Each row of a before or after table is a point. The points were changed in one or more steps. Then noise was added and the rows were shuffled. The steps act on how far a point lies along the listed directions, d1 being the first. What was done? A step turns or swaps two directions, mirrors them in a line or flattens them onto one, adds a multiple of one to another, or multiplies one. Angles are multiples of 10 degrees, from the lower direction toward the higher: turns from -170 to 170, lines from 10 to 170 but not 90. Use the fewest steps. Two steps may share a direction if one is a turn and the other turns, adds or multiplies; they go together, in the order done. Otherwise the lowest direction goes first.
(in the rows, 128 means zero)

Directions:
(1): [168 148]
(2): [108 168]
Before (8 x 2)
[[132 112]
 [104 135]
 [181  88]
 [144 135]
 [ 97 142]
 [ 96  51]
 [119 130]
 [155 153]]
After (8 x 2)
[[105  32]
 [119 129]
 [149 162]
 [ 98 137]
 [142 144]
 [133 108]
 [178  95]
 [106 129]]
Steps: add 0.3 times d1 to d2

Directions:
(1): [176 118 164 141 173 132]
(2): [130 132 131  99 127 199]
(3): [121 123 127  62 156 102]
(4): [100 162 100 148 180 137]
Before (10 x 6)
[[139 143 127 108 172 194]
 [115 152 119 146 121 145]
 [138 130 128 157  87 198]
 [122 126 124 134 106 196]
 [160 154 148 175 139 162]
 [103 166 114 177 135 188]
 [113 155 112 127 176 129]
 [102 139 116  95 122 139]
 [124 161 147 205 159 156]
 [100 165  90 117 133 201]]
After (10 x 6)
[[ 91 162 101  86 122 100]
 [111 159 108 149 153 158]
 [ 96 158 113  99 195  98]
 [119 123 120 125 163  66]
 [ 64 164 111  76 154 128]
 [145 134 141 160 150 120]
 [122 125 120  94 155  54]
 [ 95 155  86 171 145  90]
 [128 158 109 153 202  86]
 [126 145 131 113 153 119]]
Steps: turn d1 and d3 by -170 degrees; mirror d2 and d4 in the line at 80 degrees

Directions:
(1): [184 147 124 140 108 112 115 133  62]
(2): [136  99 152  60 128 116  82 106 123]
(3): [126 132 110 109 183 188 122 150  96]
Before (11 x 9)
[[ 85 115 127 126 155 147 162 126 182]
 [115 146  82 170 160 187 163 162 121]
 [139 129 136 124 107 100 110 107 109]
 [140 120 121 104 124 111 125 129 129]
 [143 117 137  76 152 119 112 130  74]
 [109 116 123  77 173 209 106 130 102]
 [141 148 128 176 107 119 152 124  87]
 [169 108 131 101 125 128  97 142  79]
 [121 141 109 170 130 127 142 145 108]
 [175 124 126  86 164 156  93 138  55]
 [126 150 106 131 180 181 128 172  88]]
After (11 x 9)
[[115 104 143  57 170 134 110 125 104]
 [125 114 142 110 106  95 105  98 127]
 [139 149 106 109 191 190 111 174  64]
 [146  88 141  62 139 133  84 133 105]
 [129 117 121 104 125 114 131 127 142]
 [155 153  80 162 156 188 144 165  68]
 [151  99 136  37 187 172  73 129  80]
 [ 88 125 112  93 197 237 124 144 111]
 [ 97 144 107 183 150 152 191 147 163]
 [144 137 113 150 125 119 120 140  81]
 [163 135 144 132 100 103 117 108  67]]
Steps: multiply d1 by 1.3; turn d1 and d2 by 50 degrees; multiply d3 by 1.3
